Each row of a before or after table is a point. One or more steps were done to the points. Then noise was added and the rows were shuffled. The steps act on how far a point lies along the listed directions, d1 being the first. Write out the steps. A step turns or swaps two directions, mirrors them in a line or flattens them onto one, adds a multiple of one to another, or multiplies one. Angles are multiples of 10 degrees, from the lower direction toward the higher: turns from -170 to 170, lines from 10 to 170 but not 90. Use the fewest steps. Two steps may share a direction if one is a turn and the other turns, adds or multiplies; they go together, in the order done. Otherwise the lowest direction goes first.
In the rows, zero is written as 128.

Directions:
(1): [ 69 136]
(2): [120  69]
Before (13 x 2)
[[162 199]
 [194 200]
 [140 205]
 [146 129]
 [156  99]
 [115 195]
 [162  87]
 [125 173]
 [129  83]
 [102  97]
 [171 133]
 [139 144]
 [ 51 111]]
After (13 x 2)
[[196 129]
 [185  48]
 [125 112]
 [124 209]
 [203 103]
 [190  85]
 [174 123]
 [ 93 105]
 [ 82 101]
 [126  86]
 [144 114]
 [103 159]
 [ 86 134]]
Steps: turn d1 and d2 by -100 degrees

Directions:
(1): [145 160  79  95 117 146  93 215]
(2): [ 76  95 182  63  80 132 105 141]
(3): [111 155  71 107  80 179 122  62]
Before (12 x 8)
[[171 133 109 158 181  84 175 126]
 [144 131  90 141 150 130 127 170]
 [111 120 154 104  97 134 117 145]
 [174 130  69 157 162 132 138 116]
 [118 150 122 114 101 164 117  78]
 [135 143 105 109 125 124 100 198]
 [133 122 128 132 124 137 133  94]
 [121 106 146 103 128 120 126 144]
 [168 178  72 162 146 125 116 184]
 [ 76 118 150 103  76 153 143  58]
 [ 98 122 128  82 113 137  99 186]
 [141 130 111 159 155 137 148  92]]
After (12 x 8)
[[166 151  54 169 167 136 135 162]
 [222 164  12 223 212 125 163 100]
 [ 58 103 159  29  70 150  79 183]
 [215 215   6 218 182 135 136 159]
 [138 121 134 140 131 130 136  93]
 [ 77 100 191  64  66 137 102 149]
 [107 135 143 111  98 157 120  71]
 [127 147  94  97 108 137  95 186]
 [101  92 170  72 106 122 114 156]
 [ 36  80 210  63  51 141 130  69]
 [226 168  51 214 228  79 194 131]
 [172 146  83 203 190 127 163  88]]
Steps: turn d1 and d3 by 20 degrees; multiply d2 by 2.5

Directions:
(1): [106 121 181 114 179  85 124 129 100 163  71 216]
(2): [120 143 170 144 155 116  55 134 226 147 101  86]
(3): [ 79 163 173 151 154 121 134 103 118 163 238 132]
(4): [113 100 131 175 121 141  79  19 108  78 112 141]
(5): [152 146 120  81  65  39 134  88 175 115 153 162]
(6): [ 79  96 108 197  89  72  91 199 113 102 141 143]
Before (8 x 12)
[[103 112 163 182 189 147  99 127  94 106 108 140]
 [111 149 103 100 109 109 179 128 120 122 194 141]
 [146 136 131  77 153 131 118 138 170 132 136  98]
 [111 163 100  92  76  51 201 216 121 136 194 167]
 [138 119 140 137 113 124  77 131 191  95 110  95]
 [118  91 120 110 114  51 130 159  87 120  80 238]
 [117 111 145 133 139  93  96 103 149 131 130 149]
 [135 122 106 149 116 129 100 114 124 117  79 128]]
After (8 x 12)
[[110  79  54 169  25  46 116 118  94  26  85 189]
 [154 129 137  80 159 154 102  69 163 115 118 103]
 [ 65  96 141 165 110  30 108 147  72 118 147 248]
 [109 159 141 147 145 121 122 125 121 161 163 126]
 [144 158 173 108 147 148 106  97 195 134 156  88]
 [122 104  65 121  72  96 146 146 115  71 116 146]
 [123 129 163 145 200 149 134 193 109 144 114 126]
 [138 129 145  94 149  98 125 135 162 156 129 137]]
Steps: add -1 times d2 to d6; turn d3 and d4 by -150 degrees

Directions:
(1): [ 95 143 104 106  27 101  82 191 116  78 162 138 112 106 195 144 163 162
 161  75]
(2): [ 54 100 115  38 140 113 127 138 138 148 159 108  79 217 135 122  51 135
 156 159]
(3): [ 73  90 191 119 125  92 133 167 184 184 119 216 184  96 178 116 131 118
  88 162]
(4): [ 80 209 101 168 170 176  76 123 141 129 119 159 173 103 147  83  46 127
 185  97]
Before (14 x 20)
[[171 112 184 185 151 121 163  83 154 181  83 175 197  89 111 150 168  96
   88 143]
 [195  82 123 124 175 106 168  88 109 139 118  62  71 160  58 147 176 117
  106 173]
 [185  96 186 181 120 127 179 145 143 170 101 137 145  84 137 160 217 102
   68 152]
 [217 204 104 243 200 216 112  74 127  87 102  91 169  76  77 106 164 104
  133  90]
 [ 58 150  72  71  73 104  82 144 109  86 138 112  96 170 170 111  85 139
  204  77]
 [ 73 134 164 103 123 109 137 149 167 123 131 185 152 110 162 117 146 141
  104 170]
 [117 112 117  71  41 112 111 157 119  75 167 122  62 145 150 141 198 145
  151  95]
 [ 60 162  88  48  71 105  65 160 118  92 184 136 116 160 193 140  77 148
  196  60]
 [188 167 131 225 173 170 158  89 124 160  87 131 198  76  73 124 178  98
  105  85]
 [201 120 149 166  63 102 147 158 133  90  99 114 121  55 140 158 249 166
  110  94]
 [136 164  91 195 156 162 132  93  85  88 112 119 112  57  83 148 143 127
  139  79]
 [112 170  82 110 210 173 127  95  93 101 124  86  99 179  90 105  31 106
  190 145]
 [138 161 140 197 202 174 144 116  98 143  77 153 196  58 103 123 121  90
  138 122]
 [144 161 149 182 196 182 127 112 141 164  84 142 198  68 122  99 119 128
  125 144]]
After (14 x 20)
[[183 141 180 207 128 123 150 146 175 132  68 171 190  24 142 129 206 145
   98 116]
 [217 106 114 151 159 115 157  89  96 121 114  62  84 134  58 146 192 116
  107 147]
 [194 163 125 202  75 154 130 157 106 110 116 105 127  64 151 157 219 123
  127  88]
 [175 186  89 187  74 146 102 105  98  84 123 113 139  96 134 159 169 141
  173  48]
 [115  68 201 100 125 107 163 134 180 163 116 196 136 114 133 112 189 103
   76 168]
 [114 200  84 170 165 179 107 134  68  92 108 114 156  85 122 124  94 113
  198  86]
 [ 44  87 182  44 150  74 133 140 183 197 147 192 166 167 171 130  71 109
  110 161]
 [101 154 113 192 208 170 143  83 119 137  99 157 142  67  81 122 101 115
  130 114]
 [112 129 104  84 216 151 152  93 103 128 128  89  90 201  79 111  36 100
  159 172]
 [ 85 160 125  98  79 116 118 161 141  74 151 154 117 118 170 128 166 160
  132 134]
 [157 214  83 214 153 188 115  96 100 123 107 106 178  89  93 109 142 114
  163  42]
 [125 199  87 152 143 186  87 132 105 100 118  93 141  97 141 104 102 161
  189  94]
 [170 214 106 229 230 227  94  73 145 106 105 100 180  96  84  82 102  97
  156  98]
 [ 49  72 162  62 158  77 149 122 171 182 108 175 144 180 150 100  73  98
  116 173]]
Steps: swap d1 and d3; turn d2 and d4 by -30 degrees
